Every row gives one point. Any point is a mix of the corners, with weights that add up to 1. It lies inside the corners' shape when no weight is negative. Is each point inside? If not, which corners have a negative weight?

Corners:
(1): [31 34]
(2): [-48  16]
(3): [39  1]
Points:
[-33  17] -> inside
[22 -4] -> outside (1)
[-15   7] -> outside (1)
[54 12] -> outside (2)
[32 17] -> inside
[60 18] -> outside (2)
[34  7] -> inside

Corners:
(1): [-23  -2  48]
(2): [-60  60 -13]
(3): [ 34 -58 -35]
(4): [18 16  4]
Points:
[ 8 18  2] -> inside
[ -7  -4 -19] -> inside
[-42  45 -30] -> outside (1)
[  9 -29  -4] -> inside
[14 15  4] -> inside
[ 33 -35  -3] -> outside (2)
[-20  -2  41] -> inside
[ 31 -44   8] -> outside (2)
[-33  35  17] -> outside (3)

Corners:
(1): [10 -2 -9  7  4  0]
(2): [-12   9 -14   4  10 -37]
(3): [-14   3   5   0 -25  22]
(4): [ 1  5  0 -1 17 17]
(5): [  9   5 -15 -11  15 -12]
(6): [ 8  2 60 -6  9 -4]
(7): [ -1 -13  -3  -5  13   1]
Points:
[ 5  0  6  1  8 -3] -> inside
[ 9  3 25 -3  5  4] -> outside (2, 7)
[ 0  4  1 -1 13  7] -> inside
[ 5  3 17 -5  1 10] -> outside (2, 7)
[ 5  1  0 -3 15 -8] -> outside (3)
[ 4 -2 12 -4  3 13] -> outside (2)

Corners:
(1): [-18  26  14   5  -5  21 -24   4]
(2): [  9  -4 -46  40  20  35  14  12]
(3): [-21   3 -26  -5 -14   3  16  25]
(4): [ 52  11  -8   4 -26  37  37  25]
(5): [-35  38 -34  18  30 -12  -6 -15]
(6): [-15  25  11   8  -7  -2  23  -3]
(7): [-18  19   1   6  14 -23  -8  11]
(8): [ 16  -5  13  34  -7   5 -30 -29]
(9): [ 30  10  41 -35  -7  -5  28 -60]
Points:
[ 0 21  2  1 -5  1  9  2] -> outside (2)
[ 8  9 -3 14 -5 16  3 -5] -> outside (7)
[ 34  14  36 -11 -16  20  20 -34] -> outside (3, 5, 7)
[ 2 14  8  2 -5  4 12 -3] -> outside (5)

Corners:
(1): [ -2 -18 -47   0  -8 -19 -41 -42  43 -13   4]
(2): [-11  23  -8  -8  11   6  -5 -20  19 -24 -43]
(3): [-21   0 -30 -23  -8 -45 -12   0  36 -15  28]
(4): [ 19 -37  -5  -8  28  24  -1  36  17 -26  26]
(5): [ 28 -36   3  53  16  22  20  -8  28  -4  -8]
(6): [-21   5  13  -1 -10 -13  -8  18 -25  -6 -10]
(7): [ 26 -19  38  32  17  51   7  34  14 -16  -2]
(8): [ 25 -14  21  14  38  42  -6  55   8  20   2]
(9): [-60 -20  -3 -12  -4 -24   0   3  20 -11  18]
(10): [-25  -9  -8 -14 -34  -8   6  10  -4  11  -1]
(11): [  7  22 -11  -4  19  -4   0 -34   1   1  16]
(12): [-15  -9  17 -13  -5 -22   9 -17  17  -9 -13]
Points:
[ -3 -11   4   1   6   5   0   1  11  -5  -1] -> outside (3)
[  7  -6  -9   7   7  -3  -9 -15  24 -20  -4] -> outside (8, 9, 10)
[-11 -15  -6  -3  -3 -10  -4   3  15  -8   1] -> outside (7, 11)
[ -7 -15   2  11   0   5   9   5  11  -8   3] -> outside (1, 8, 12)
[  2 -26   3  -7  23   9  -9  29  17 -16  29] -> outside (2, 5, 10)
[ -9 -15  -2  -8   7  -8   2  14  11  -6  18] -> outside (1, 2, 7)
[ -4  -2  -3   1  -5  -4  -4  -8  15  -5 -11] -> outside (4, 9)
[-15  -5  -2  -1   2  -3   1 -11  10 -14  -4] -> outside (3, 8)

Corners:
(1): [ -1  -2  -8 -23 -11  12 -32  -7  21  60  14  16   3   3]
(2): [ 25 -18  25  -6 -26 -17 -42 -36   4 -29  -7 -36   6 -24]
(3): [ -1 -50 -19   6   3 -23 -12  -3 -31   0 -13 -14 -32   5]
(4): [ 23 -20  10  14 -35   2 -18 -19  20 -28  23 -25   0  -8]
(5): [ 12  -2  10  -2 -24 -36 -26  -2  17 -46 -13 -12 -22 -11]
(6): [ 19  17  -1 -19  -2  18 -22   8 -19  50  -3 -17  -1 -10]
(7): [  3   5   9 -28  33 -14  12  -6  34 -45 -25   6 -29 -15]
(8): [-18  -6   4   4  21  20 -21  32  20  -6 -13   8 -56 -27]
(9): [ -9  -4   2  23  -7  -6 -28 -17 -19 -26  17 -20  -2   5]
(10): [-10   4   3 -52 -14  35 -27  15  -5  27  21  17  14 -14]
(11): [ -1  15 -17 -14  -6  19 -25   7  -5  18 -11   7  18 -35]
(12): [ -3 -19  37  18   2 -25   2  16  24 -11 -15 -14 -50 -49]
(13): [  4   4  -3  -8 -31  41 -35 -14 -15  60  -8  21   4   9]
(14): [-17  -3   4 -28  -8  37 -32  19  14  30  -1  24  31  24]
(15): [ 35 -20  20  -9  20  -9 -18  25  35   6  -4  39 -33 -37]
Points:
[  7  -2   9   0  -2  14 -22   1  13  15  -2   2 -11 -15] -> outside (3, 5, 10)
[  3  -7   0 -13   6  12 -13  11  -1  16  -3   6 -14 -11] -> outside (1, 2, 5)
[  2  -6   3 -10  -2  11 -23   5   7  16   1   4 -12 -14] -> outside (5)
[ 10  -4   2 -20  -3  10 -24   5   8  14  -5  10  -4 -11] -> outside (9, 12)
[  2  -9   1  -1  -9   7 -26   4   0   8   0  -1  -7 -11] -> outside (7)
[  3   4   3 -13 -19  13 -29  -8   5  -1   5  -6   7  -6] -> outside (3, 12, 15)
[  8  -8   7  -2  -7  -6 -20  -1   8  -2  -2  -5 -19 -20] -> outside (14)

Corners:
(1): [-23   4  17 -22 -23   7 -18 -11 -23 -15  -8 -17  34 -25  -2 -44  -8   4]
(2): [ 19  12 -33  -1  13  14   1  -1  -1 -28  -9  -6   1 -20   9   2  -9  -8]
(3): [ 10  -2  -6   4  49   8  20  -2  -4  -9   6  16 -21 -17  22  -6 -16  -3]
(4): [ 19  26 -11 -14  15  17   6 -18  24  -2 -25  18 -10  -9 -25   2 -13 -11]
(5): [-11  -1 -14   8  32   4  19  41   3  15 -20   0  -9 -28  12  13  -4  -1]
(6): [-17  10 -35  21  23  -7  15   1   7   4  -6  15 -11   4 -14 -13   4 -19]
(7): [ -3  27  23   3 -38  18  33 -19 -53  16  18   2  18 -42 -20 -19 -34  -5]
(8): [-17   2  -9 -13  26  39  -4   4  -7 -60 -27   2  -4  -4 -14   4   2 -18]
(9): [ 11  -1 -22  22  30  28  20   4   0  -1 -10  24 -12 -11   4   1  15  14]
(10): [-10 -11  -7  24   5  16  29 -17  17 -18 -15   6   8  -2 -10   2   1 -23]
(11): [  9  -8  -7  43  48  11 -16  20  17 -11 -12  14 -23  17   1   1   0 -16]
(12): [ 17  33  32  -8 -40 -12   0 -22 -24  -7  18  20  -9  -8   5   3 -17  -7]
(13): [  4  -2  20  -5   8  -1  24   1 -57  15 -12 -18  19   3  -1 -10 -10   6]
(14): [-23   7  12 -21 -49 -12  20 -13 -51   5 -11  15  32 -21 -15 -14 -43  14]
(15): [ -7  -1  -2  16   6  21  50  55  -5 -38 -11  14   4   2   1 -52 -14   4]
(16): [-28  18  -9  26  15  13  16  20  22 -42 -16  13 -12  25  -3 -20 -21  30]
(17): [-19 -15  15 -20 -32   1 -14 -12 -39  14  -9 -19 -12 -14  11 -14 -27  -6]
(18): [ 11 -16 -23   4  35  13   4   3  23  -1  42   6 -23  -1  -9  -4  13   2]
(19): [ -6  -3 -12  14  26 -33   0   0   8  -5 -13  -1 -26  -9 -21   3   8   5]
Points:
[ -5   8 -10  -6  13   0  -1  -9  -3 -14  -5   4  -8  -2  -4  -8  -5   9] -> outside (5, 7, 10, 11, 15)
[ -6   6   0   0   0   3  10  -2 -13  -8  -5   3   1 -10  -4 -10 -15  -3] -> outside (9)
[ -3   2  -2   3   4   7   6  -1 -12 -10  -6   3  -3  -7  -3 -11 -11  -3] -> outside (5)
[ -3   3  -7   7  15  10   8   3  -2 -13  -7   4  -6  -5  -4  -8  -4  -6] -> outside (14)
[ -4   3  -8   4  12   5   9   5  -2 -11 -10   8  -6  -5  -1  -7  -7   0] -> outside (7)
